Each row of a before or after table is a point. The points were changed in one or more steps. Then noise was added and the rows were shuffled. The steps act on how far a point lies along the listed directions, d1 being the first. Name the steps. A step turns or swaps two directions, mirrors them in a line or flattens them onto one, adds a multiple of one to another, or multiplies one. Angles are multiples of 10 degrees, from the lower direction toward the higher: turns from -170 to 170, lines from 10 to 170 but not 90. Use the fewest steps. Two steps may share a direction if one is a turn and the other turns, adds or multiplies; they go together, in the order done. Otherwise the lowest direction goes first.

Directions:
(1): +0.30	-0.23
(2): +0.23	+0.30
Before, 11 rows:
+0.35	-0.27
+0.11	-0.08
+0.25	-0.24
-0.29	+0.02
+0.08	-0.14
-0.66	-0.16
+0.43	-0.21
+0.18	+0.18
+0.21	-0.40
+0.14	-0.83
+0.01	+0.05
After (11 x 2):
+0.10	+0.01
+0.03	+0.02
+0.16	+0.03
-0.68	-0.02
+0.22	+0.00
-0.28	-0.01
+0.09	+0.02
+0.11	-0.04
+0.41	+0.03
+0.34	+0.05
+0.21	-0.01
Steps: flatten d1 and d2 onto the line at 40 degrees

Directions:
(1): -0.12	+0.01	+0.34	-0.39
(2): +0.29	+0.38	+0.21	+0.10
(3): -0.25	-0.07	+0.31	+0.35
(4): +0.35	-0.36	+0.17	+0.03
Before (8 x 4):
+0.02	+0.39	-0.19	-0.31
-0.29	+0.01	+0.33	-0.14
+0.15	+0.58	+0.07	-0.34
+0.28	+0.36	+0.50	-0.06
-0.15	+0.17	+0.39	+0.03
+0.14	-0.04	-0.28	-0.17
+0.03	+0.09	+0.00	+0.01
+0.17	+0.06	+0.34	+0.38
After (8 x 4):
+0.13	-0.04	-0.21	-0.33
+0.41	-0.02	-0.19	+0.06
-0.02	+0.51	+0.30	+0.57
-0.22	+0.25	+0.56	+0.31
-0.07	+0.12	+0.13	+0.51
+0.41	+0.25	-0.02	+0.37
-0.11	+0.00	-0.18	+0.40
+0.06	+0.02	+0.07	+0.06
Steps: turn d1 and d4 by -150 degrees; add 0.7 times d2 to d3

Directions:
(1): -0.16	+0.16	+0.33	-0.46	-0.30	-0.12	-0.30	-0.05
(2): -0.51	-0.25	+0.18	+0.14	+0.02	-0.37	+0.23	+0.08
Before:
+0.05	-0.09	-0.11	+0.19	+0.21	+0.01	+0.41	+0.01
+0.02	+0.03	+0.02	-0.20	-0.12	-0.05	-0.06	-0.13
-0.55	-0.43	+0.13	+0.18	+0.12	-0.28	+0.37	-0.05
+0.26	+0.10	+0.18	-0.23	-0.17	+0.13	-0.03	-0.06
-0.06	-0.37	-0.47	+1.04	+0.57	-0.01	+0.82	+0.16
+0.53	+0.01	-0.38	+0.56	+0.02	+0.38	+0.05	-0.07
+0.65	+0.01	-0.51	+0.32	+0.31	+0.28	+0.22	+0.10
-0.03	-0.23	-0.14	+0.58	+0.08	+0.06	+0.45	-0.07
After:
+0.15	+0.01	+0.00	+0.17	-0.15	+0.21	+0.10	-0.16
-0.02	-0.06	-0.01	-0.06	-0.04	-0.08	+0.04	-0.10
+0.72	+0.13	-0.46	+0.18	+0.23	+0.34	+0.09	+0.07
+0.58	+0.09	-0.32	+0.45	-0.05	+0.44	-0.05	-0.11
+0.16	+0.06	-0.05	-0.05	+0.08	+0.09	+0.19	-0.05
+0.36	+0.17	-0.21	+0.18	+0.09	+0.27	+0.08	-0.01
-0.37	-0.18	+0.24	-0.20	-0.11	-0.16	+0.03	-0.13
+0.15	-0.02	+0.11	-0.01	-0.06	+0.05	+0.15	-0.02
Steps: flatten d1 and d2 onto the line at 50 degrees

Directions:
(1): -0.54	+0.25	+0.34	-0.22	+0.05	+0.32	-0.20	+0.11	+0.12	+0.00	+0.31
(2): -0.28	-0.42	+0.17	-0.12	+0.17	-0.10	+0.06	+0.32	+0.21	-0.19	-0.51
(3): -0.11	+0.24	-0.38	-0.40	-0.08	-0.27	-0.06	+0.18	+0.20	+0.49	-0.13
(4): +0.08	+0.21	-0.13	-0.09	-0.42	+0.44	-0.20	-0.14	+0.09	-0.23	-0.46
(5): +0.07	-0.13	+0.31	+0.33	-0.24	+0.17	+0.17	-0.06	+0.42	+0.51	-0.05
Before, 14 rows:
+0.12	+0.09	-0.21	-0.08	-0.22	-0.01	+0.10	+0.07	+0.31	+0.30	-0.14
+0.33	+0.19	-0.20	+0.10	-0.34	-0.27	+0.25	-0.16	+0.20	+1.08	+0.26
+0.33	-0.03	-0.31	+0.18	-0.05	-0.40	+0.35	-0.15	-0.04	+0.70	+0.30
+0.34	+0.33	-0.28	-0.17	+0.14	-0.15	-0.21	-0.22	-0.23	+0.39	+0.27
+0.49	+0.08	-0.14	+0.22	-0.55	+0.41	+0.05	-0.29	+0.19	+0.15	+0.13
-0.05	-0.11	+0.38	+0.07	+0.00	+0.10	-0.04	-0.12	+0.05	+0.10	+0.14
+0.21	+0.06	-0.27	-0.12	-0.16	-0.12	-0.08	-0.09	+0.09	-0.07	+0.00
-0.22	-0.16	+0.07	-0.11	+0.05	-0.08	-0.10	+0.17	-0.18	-0.29	-0.20
-0.36	+0.19	+0.09	-0.27	+0.51	-0.35	-0.02	+0.21	-0.45	+0.07	+0.48
+0.16	+0.49	-0.79	-0.28	-0.22	-0.16	-0.10	-0.10	-0.24	+0.08	-0.39
-0.28	+0.35	+0.02	-0.27	+0.13	+0.05	+0.02	+0.31	+0.28	+0.53	+0.26
-0.07	-0.06	-0.16	-0.10	-0.11	-0.11	+0.09	+0.19	-0.13	-0.04	-0.06
-0.09	+0.25	+0.19	+0.11	+0.22	+0.01	+0.04	-0.17	-0.05	+0.47	+0.98
+0.29	+0.00	-0.02	+0.25	-0.38	+0.29	+0.02	-0.28	+0.13	+0.25	-0.16
After (14 x 11):
-0.17	+0.04	+0.09	-0.29	+0.13	-0.10	-0.17	-0.01	-0.19	-0.10	+0.14
+0.46	-0.07	+0.17	+0.45	+0.17	+0.05	+0.15	-0.42	-0.67	-0.45	+0.55
-0.22	-0.15	+0.15	-0.09	-0.11	-0.12	-0.03	+0.19	+0.15	+0.20	-0.28
-0.15	+0.05	+0.53	+0.22	+0.26	+0.40	+0.08	+0.08	-0.06	-0.16	+0.42
+0.42	+0.03	+0.10	+0.64	-0.47	+0.37	+0.19	-0.40	+0.10	+0.22	-0.28
-0.27	+0.03	+0.47	+0.17	+0.19	-0.14	+0.18	+0.15	+0.07	+0.69	+0.41
+0.22	-0.11	+0.05	+0.23	-0.05	+0.20	+0.09	-0.10	-0.07	-0.40	+0.02
+0.26	+0.10	-0.32	-0.05	-0.06	+0.17	-0.14	-0.25	-0.34	-0.38	-0.08
-0.11	+0.32	+0.07	+0.00	+0.36	-0.05	-0.02	-0.17	-0.28	+0.17	+1.02
+0.41	-0.21	-0.09	+0.45	+0.17	-0.19	+0.32	-0.30	-0.46	-0.08	+0.44
+0.02	-0.21	+0.05	+0.16	-0.20	-0.01	+0.15	+0.13	-0.01	+0.06	-0.08
+0.23	-0.06	-0.04	+0.12	-0.22	+0.01	+0.01	-0.19	+0.18	-0.02	+0.01
+0.45	+0.09	+0.20	+0.31	+0.05	+0.14	-0.09	-0.37	-0.14	+0.35	+0.35
+0.43	+0.19	-0.44	-0.16	-0.28	+0.22	-0.11	-0.23	-0.24	-0.42	+0.14
Steps: turn d3 and d5 by 150 degrees
